Rows are points. Examples show where two turns around zero, p and q, send a point. Write where each new point lands after one turn and then the other. Backwards means that the second turn is done in reverse. Each puzzle has new turns, and all numbers are rounded.

Turn p:
[-19 -18 -10] => [ -9 -12  24]
[ 19  -2 -18] => [-18  -8 -17]
[ -6 -10 -23] => [-23  -8   9]
[12 48 30] => [ 28  43 -26]
[ 8 -1  1] => [ 1 -3 -7]
[-14 -16  21] => [ 22 -10  18]
Turn q:
[  7 -20 -15] => [-10   7 -23]
[ -5   2 -19] => [  5 -12 -15]
[ 22  -3 -32] => [-22 -18 -27]
[-18   9  29] => [19 11 28]
[-7 11 37] => [ 9 12 36]
Where do these land?
q, then p: [ -6  13 -20] => [ -9 -23  -1]
q, then p: [ -7 -15  10] => [ -1  16 -10]
q, then p: [ 25 -33  -4] => [-20  29  21]
q, then p: [-13  35  14] => [ 30 -23 -11]

Turn p:
[-16 -28 -14   5  -6  -3] => [ -1   9   0   5 -30 -18]
[-28 -20 -10  17  -4 -24] => [-14  16  17 -11 -26 -26]
[  0  -5   9  -1 -15  -4] => [15  0 10 -2 -1 -5]
[14 15 11  6  7 16] => [ 2 -6 -4 -3 11 26]
[  2  10  14 -16   9  10] => [  1 -23  -2   4  11   8]
[18  4  1 -7  9 -3] => [-3  1 -1 14 15  7]
[  9  23 -11  -5  -1   7] => [  1   2 -19  -7  19   5]
Turn q:
[-1  2 38  1 -9  6] => [ -8  -9  15  12  28 -15]
[  2  -9 -14   1  48   7] => [ 11  42  -3  18 -12  18]
[-8 -9 -1  4 -8  1] => [-10  -5   6   0  -8  -2]
[ -8 -10  -5  -6  -1   2] => [-11   4  -3   0  -9  -4]
[  9  -6 -13   6  -5   4] => [ -4  -2   0 -10  -6  15]
[  9  11  -7 -19  -5  -8] => [  6  -3 -22 -10   5  -4]
[ -4 -12  10   7 -12 -15] => [-10 -20   2  13  -3  -1]
[ 0 34 -8  6 -9  3] => [ 26  -8   5 -23   3  -8]
Where do these land?
p, then q: [-20  -5   6  -5  -9  10] => [-18 -12 -14  -1   2   5]
p, then q backwards: [-10 -11  12  24   7   8] => [ -4 -13 -22  18  -4   7]
p, then q: [-19  -2  -2   0  21 -16] => [ -6  -9   3  15 -14 -23]
p, then q: [ 11  -3 -19  -9 -16  15] => [ 13  -3  -8 -16  -6  22]
q, then p: [  8 -14 -10 -13  -2 -12] => [  0   7 -19  -7 -12  -9]
p, then q: [13 19 21 10  8 10] => [-12  30  10  -2  11  -1]
q, then p: [ 17  15  -9  -7 -10 -15] => [  0   7 -18  24  -4  -4]

Turn p:
[ 37 -18 -27  34  14  -7 -21  -2 -26] => [-13 -14   4 -20  -9 -16 -51 -33  -9]
[ -7  -4  12 -48   2  25  11 -23  28] => [ -9  26  15  41   3  -9  37  16 -14]
[ -6  -4  10 -10  -7 -11  -6  12 -18] => [  4   3 -24  -3 -16   4   3  -1   3]
[-10   3  35  -1   7  25  -1  14   7] => [ 34  -2   3   0  -6 -12  23  14 -13]
[-15  -9 -23  -7  14   4   7   7  -6] => [  1   2 -17  15  23  -1  -7 -11  -2]
[-22  -7 -16  11  10 -14  -3 -35   1] => [-18  -9   5  12  14 -16  -1 -14  35]
[-13  13  21  27 -17   4  -9  20  29] => [ 30 -27  17  -8  -5  16   4  28   9]
[  9  -4  17  -3  -9  -3  26  13 -12] => [  6  23 -13 -20  -3   0  -1  18  -5]
[-12  19 -20  14   1   9  -3   2 -23] => [ -8 -25 -16 -15  19   0   3 -14  -5]
[ 33   9 -12 -34  17 -24   9 -15  11] => [-25  40  20   7  -5  20   2 -25  -5]
[  5   0   5  17 -34  -8  -7   6   8] => [ -5 -17   4 -11 -16  13 -12  26   7]
Turn q:
[ -2  -6 -11 -11  19 -10 -37  18  -2] => [-10   1 -15 -28  -1 -23 -12 -17 -19]
[-25 -15 -17   0  -6  -1 -18  21 -15] => [-29  11  -9 -11   3 -21 -19  15  -5]
[ 11 -12 -11  -3 -24   7   0   7 -14] => [-20  14  -7   5 -17  -4  13   8   9]
[-13  16  21  23  13   4  22 -18 -15] => [ 11 -11  17   5   7  39 -19  11   3]
[-8 29  5 -4 -2  0 35 -5  1] => [ 26  -3   8  20  -1  11 -16   5  25]
[  7  33  12  16  10  28  21 -21  11] => [ 32   5  20  28  -4  31  -6  -6 -10]
[ 16  -4   1  13  -8 -20 -27  -1  37] => [ 18 -16  -7 -11   0 -22  31   6 -29]
[ -5 -18 -29 -10  14 -15 -12  -7  -7] => [-27 -19 -18   1   3 -15  -8 -15  -5]
[ -4  24  25 -12  -9  11  23 -26 -16] => [20 11 -7 14  9 39 -5  1 25]
[ 36  -4  10  14   7 -14  -8  16  22] => [ 15 -14  17 -21 -19 -12  28  -8 -13]
[-13 -43  -5 -27 -14  10   0  17  -2] => [-37  22   1  -4  20 -25  13  -1  18]
Where do these land?
q, then p: [ -2  -1  -7 -20 -18   7  -3 -13 -29] => [ -6 -25   7  11  29  12   4   1  -2]
q, then p: [  1  26  16  20 -28  -8 -11   2  14] => [  1  13 -10 -20  -5  21 -19   3 -32]
q, then p: [ -3   2   9  -2  15 -18 -22  -8  23] => [-13  25  -9   2  -4 -12 -11 -23  -5]
q, then p: [  4 -42  -2  -7  -3  -3  22 -17 -32] => [ 21 -10   3  30  33 -13  15  21  16]
q, then p: [-34 -26 -27   4 -16  -7  23 -12 -23] => [ 40 -30  -7  22  19   4 -13   0  22]
q, then p backwards: [ 25  22  -2  18  26  -5 -26  32  11] => [ 40   2  28  17  15  15 -21  13 -15]
p, then q: [ -8  15  15  10  20  22 -12   8   7] => [ -9 -13   9  -7  -9  18  22 -13  18]
p, then q: [ 15  11  -5 -18   4   3  -8  17  18] => [ -5  19   7   3 -10  28  -2   4  -3]
q, then p: [12 22 -1  4 23 -4 11 -8 13] => [-13   3  13  -5 -21 -23 -13   5  -6]
p, then q: [11 -3 -4 12  4 22 -6 -1 23] => [ -6   1   7 -31   0  16   6   3   0]
p, then q backwards: [-22 -28   8 -21 -26  -9  32   0 -24] => [-20   1 -10 -20 -51  -3 -17   0 -17]

Turn p:
[  2   6  -9  11  -8  -8 -17 -11 -25  -5  -2  27] => [ -1  29   7  -5  10 -10 -13 -14   7   2 -21 -13]
[-15  13  -2   7  -6  -9  14  -3  -2   5  -9 -21] => [15 -5  5 14 -3  7  8 -9 16 10  6 16]
[  6   0  33  13  18 -13  11  -4 -10  -4  17  -4] => [ 20  17  -5 -11 -17   4  31   1 -13 -10  -3   2]
[ 11   6  -5 -19  10  -8  -5  -3  -1   3  12  -2] => [  0   2  -3  -8   0   6   2   5  -3  10  14 -21]
[ -5   5  12 -15 -19  -6  -8   2  18 -11   6   5] => [-21   9  -3  -1 -15   7 -10  -9  -9   2  16   8]
[ 33  21  -6   5  -7  29 -11 -22  -5  -8  -5   5] => [  3  13  13   5 -16   9 -29  29  11  -5 -19 -19]
[ 13 -11  14 -13  -3   8 -14 -15  18  18  -7  -3] => [ -8   6 -13  -4   7  13 -11  22   4 -20  18   2]
[ 22  -8 -14  11   1 -11   8   3   4  15  -9  -4] => [  1  -4  -2  -3   5 -21   9  18  22   1   4  -2]
[ 9 14  7  4  7  6  6 15 -4 13  7 -6] => [ 15 -10  10  -2 -12  -4   6   0   2 -13   8 -10]
[ -2  -5   4 -19  24   1   5  15   3  -9  -8   9] => [  5 -11 -20   5   1 -10  -1  -2 -25   3   5 -10]
[ -8 -13  -7  11 -17  12  28  -4  11  16   1  -2] => [-14 -23  -5   5  -2   6  12  -1  25 -11 -12  15]
[-18 -33 -14  -7 -11  -1 -12  14 -13 -11  -8   5] => [-11 -10  -5 -19  26 -11 -14 -15 -11  12 -11  17]
[-48   5 -11  12  10  -1  -5  13   5 -21   5  -9] => [ -2 -11  22  23  14   5  11 -26 -26  17  -5  18]
Turn q:
[-19   7  20  -2 -11  18  -1  10  22   5  -7   0] => [-13  -5   5 -12 -10  28  14  -7  -9  11 -14   0]
[  7  -6  11 -19 -14  14   1   8  22 -15  -5  -4] => [ 11  12  -2 -26   0  17  20  -1   4   2 -11   2]
[ -9   1   4  -2 -12 -28 -21   0  -7   1   8   3] => [-12  20 -19  18  -4   3 -15  -1   5  -1  -7   6]
[-13  -9  -4   9  24 -17 -10 -19 -14  -6   9   9] => [ -8   5  -3   7  -6 -16 -32   4  -8 -14   6 -16]
[  2 -11  14 -15  -9  10 -10  22  12  10  -8  15] => [-15   3   1 -10   3  24  18  16  14  -4 -11   1]
[-17 -29   0  13  -6 -19  -6  -9 -17  -2  -8   7] => [  6   6   1  22   6  12 -30   7   0 -14 -11 -13]
[ 30  20 -22  13  13  10  -3 -20 -10   1   1 -13] => [ 10 -10  -5  -3  19 -28   0  -1 -15  10  34  10]
[-15  -9   0 -20 -24  13   2   5   6   6   8  14] => [ -3  20  16   6  -8  17  18   9   6  10 -11 -10]
[ -4  -8  -3  15 -12 -33  -5  -5  -4  -6  14  31] => [ -3  16  -8  23  -9 -12 -20  25  -6  -8 -24   7]
[ 18  22 -31  14  17  -2   6  -9 -14  -9  -9  -5] => [ 12 -11   9   0   9 -29 -14  -3  -7   1  27  23]
[ -1   1   6   3   9  25  11  16  -8  -5   6 -18] => [ 12 -22   2  -9 -15   8  10  -7   9   7  15  -9]
[ 11  21 -13  -8  17   5  16   0  -2   0  -9 -16] => [  3 -12  11 -12   5 -19   7 -20   6   3  16  11]
[ -3 -10   4   1   5   1   6   7  18  13   3 -15] => [ -2  -9  -3   2  -2   7  19 -12  -5 -15  -4  -7]
[13 11 14 -3  4  3 13 -7 -4  7 -4 -8] => [ -1 -14  -4  -8  12 -11   5 -10   5  13  -4  -4]
Where do these land?
q, then p backwards: [ -9  -2   3  -9 -16   7  -6  11 -10 -17 -10   9] => [  7   8   0  -1 -15   2  -5 -21  -9  -5   1 -17]
p, then q: [  3  -6 -17   7  14  -6  -4  15  -1  11  17 -19] => [  1 -11  -7  -4  -3  -9  11  -7  19 -11 -15 -22]
q, then p backwards: [ 19 -18   0 -23 -22   1  15   9 -10 -10 -19   4] => [  4  -3 -11  22  -1  -5  -1 -23 -26  19  -6 -17]
p, then q backwards: [ 13   3  15  14   7  -7   9   9 -13  24  15   1] => [ 11 -18  -8 -17  14   7  15  11  14  -9  10  -9]
q, then p backwards: [-16  -6  -5  13  -6  -8  -5  -7   9  11   8 -18] => [-21  13  12  -6  13   5   2   0   7  -5   0  13]
p, then q backwards: [  3  11  12  20   8  11 -17 -20  19 -20  13   6] => [-23 -12 -16   0 -16  -1 -11  -4  19   7   6  27]
p, then q: [ -8  -2 -14  11  -1  12 -18  -9   7  15  -3   4] => [ -7 -14  -6 -20 -14   6 -13  -3  -7  -9   2  -5]
q, then p backwards: [ 12   6  15   0  16 -22  -8   5   7  -2  -3   2] => [  4 -24   5  -4 -14   3   7   3   1   5  -9  17]
p, then q backwards: [ -9  12  27 -11  19  13 -13 -16  24  -4   9 -10] => [-17 -18 -18  20 -11  14 -29   4  14   6   4  -3]
p, then q backwards: [ 19   8 -12 -16 -20 -18  22  19 -17   8   3  13] => [  1  14  22 -20  24   0  14   3 -18 -13  19 -13]
q, then p: [ -9  10 -10   5 -13  21   2  -8   0 -18 -30  -3] => [ 10   7 -11 -15  -2  11 -12   6  -8 -30   0 -22]
p, then q backwards: [ -5  -4  -6 -18  -8   5   4 -16 -21 -15 -16   5] => [ -3   4  26   5 -17 -12  -6  -8 -11 -15  -7  -5]
q, then p backwards: [-12 -13  -6   8  21  -9  17   8   6  17  16   8] => [ 7 12  0 15  5 19 12 17 16  7  8 18]
